Each point is reached from the start by the listed moves, each made 0, 1 or 2 times, or once backwards (-1), plus a little noise. Say if it took an odd or an even number of moves. Then give how often each move was made.

Moves:
(1): [0.02 0.32 0.12 0.13 0.10 0.26]
(2): [-0.15  0.09  0.06  0.10 -0.29 -0.09]
(3): [ 0.17 -0.09  0.16 -0.09 -0.37  0.19]
Start: [-0.14 -0.02 -0.02 -0.17  0.03 -0.14]
Points:
[ 0.25  0.49  0.35 -0.10  0.14  0.67] -> even (2, -1, 1)
[-0.10  0.60  0.22  0.09  0.24  0.38] -> even (2, 0, 0)
[ 0.06  0.23  0.25 -0.13 -0.23  0.31] -> even (1, 0, 1)
[ 0.07  0.22  0.49 -0.09 -0.90  0.40] -> even (1, 1, 2)

Moves:
(1): [ 0.12 -0.17  0.18  0.15 -0.16  0.12 -0.13 -0.07 -0.02]
(2): [ 0.02 -0.10  0.10 -0.32  0.12  0.13 -0.04  0.05 -0.03]
(3): [-0.15  0.33  0.26  0.02 -0.36  0.08 -0.26  0.03 -0.14]
(4): [ 0.11  0.16  0.02  0.12  0.00  0.07  0.06  0.09 -0.17]
(5): [-0.18  0.06  0.25  0.17  0.25  0.01 -0.09  0.02  0.21]
(6): [-0.07 -0.25 -0.16  0.15 -0.12  0.26 -0.14 -0.12 -0.11]
(7): [ 0.15  0.07 -0.03 -0.05 -0.08  0.13  0.12 -0.08  0.25]
(8): [-0.13 -0.13 -0.17  0.03 -0.15  0.25 -0.06  0.28  0.15]
(9): [ 0.01  0.01 -0.22 -0.22 -0.13 -0.10 -0.42 -0.16  0.20]
Start: [ 0.04 -0.07 -0.09  0.10  0.03  0.08  0.06 -0.05 -0.02]
Points:
[ 0.14  0.55  1.07  0.13 -0.40  0.91 -0.58 -0.23 -0.52] -> odd (1, 2, 2, 2, 1, 1, 1, -1, 0)
[-0.71  0.45  0.54  0.39 -0.51  0.37 -0.72  0.38 -0.18] -> odd (0, 0, 2, 0, 1, 0, -1, 1, 0)
[ 0.46 -0.04 -0.55 -0.08 -0.11  0.62  0.26 -0.37 -0.72] -> odd (-1, 1, 0, 2, -1, 2, 1, -1, 0)

Moves:
(1): [ 0.03 -0.12  0.05 -0.08  0.02  0.11  0.19 -0.14  0.05  0.08  0.00 -0.12
  0.18  0.19 -0.07  0.01  0.10]
(2): [-0.12  0.06  0.14  0.13  0.00 -0.26  0.12  0.23 -0.12  0.15  0.04  0.37
  0.00 -0.08  0.15 -0.02  0.06]
(3): [ 0.21 -0.16 -0.39  0.11 -0.13 -0.41 -0.26 -0.02 -0.32  0.01  0.04 -0.05
 -0.03  0.13  0.19  0.19  0.15]
(4): [ 0.21  0.15  0.03  0.07 -0.02  0.10 -0.01  0.02  0.02 -0.02 -0.01 -0.08
  0.11  0.06  0.08  0.15  0.15]
(5): [-0.02 -0.01  0.28  0.01  0.16  0.00 -0.10  0.02  0.03 -0.15 -0.10 -0.03
  0.11  0.07 -0.10 -0.01  0.02]
(6): [-0.01  0.05  0.37  0.07 -0.19 -0.05  0.08  0.09 -0.13  0.04 -0.16 -0.04
  0.13 -0.06 -0.09 -0.01 -0.04]
(7): [ 0.25 -0.06 -0.15  0.05  0.15 -0.13 -0.01  0.13  0.16  0.21 -0.19  0.00
 -0.22  0.06 -0.18  0.29 -0.01]
(8): [ 0.11  0.03 -0.06  0.24  0.01  0.13 -0.08 -0.17 -0.09 -0.03  0.07  0.00
  0.41  0.01  0.06 -0.25 -0.15]
(9): [-0.24 -0.02 -0.17  0.06  0.07 -0.06  0.24  0.03 -0.06 -0.34 -0.06  0.01
 -0.08  0.16 -0.03  0.25 -0.04]
(10): [ 0.43  0.19 -0.07  0.10 -0.06 -0.20 -0.12 -0.30 -0.52 -0.07 -0.01  0.19
 -0.10  0.19 -0.09 -0.02 -0.04]
(11): [ 0.15 -0.09  0.06 -0.02 -0.10  0.25 -0.01  0.16  0.11 -0.10  0.00  0.02
 -0.07  0.17  0.05 -0.21 -0.13]
(12): [ 0.00 -0.04 -0.12  0.07 -0.06 -0.10 -0.01 -0.12  0.23 -0.12  0.03 -0.01
 -0.01  0.01  0.08 -0.06  0.00]
(13): [-0.16 -0.03  0.13  0.13  0.06 -0.07  0.30 -0.01 -0.16 -0.01  0.08  0.00
 -0.25 -0.04  0.19 -0.18 -0.11]
(14): [ 0.01 -0.13  0.11 -0.05  0.01 -0.01 -0.14  0.13 -0.07  0.05  0.14  0.07
 -0.03  0.17  0.21  0.22 -0.27]
Start: [-0.09 -0.47  0.20  0.31  0.15  0.22 -0.10 -0.23  0.20 -0.17 -0.23  0.03
 -0.32 -0.50  0.01 -0.22 -0.13]
Points:
[-0.17  0.18  0.63  0.35  0.42 -0.22  0.61 -1.19 -0.05 -1.36 -0.59  0.35
  0.15  0.22 -0.74  0.18  0.67] -> even (2, 1, -1, 1, 2, 0, -1, -1, 2, 2, -1, 2, -1, -1)
[ 0.94 -0.65 -0.15  0.66  0.96 -0.68 -0.52 -0.78 -0.39  0.08 -0.44 -0.25
 -1.13 -0.18 -0.17  0.09 -0.06] -> even (0, -1, 1, 0, 2, -1, 2, 0, -1, 1, -1, 0, 2, 0)
[ 0.34 -0.48  0.41 -0.16  0.01  0.74 -0.14  0.12  0.45 -0.04 -0.40 -0.16
 -0.27 -0.06 -0.23  0.25  0.26] -> even (1, 0, 0, 1, 0, 0, 0, -1, 0, 0, 1, -1, -1, 0)
[ 0.83 -0.42 -0.24  0.56 -0.11  0.75  0.24 -0.94 -0.51 -0.85  0.09 -0.46
 -0.56  0.28  0.59 -1.00  0.18] -> odd (1, -1, 1, 2, 0, -1, -1, 0, 0, 1, 2, 0, 2, -1)
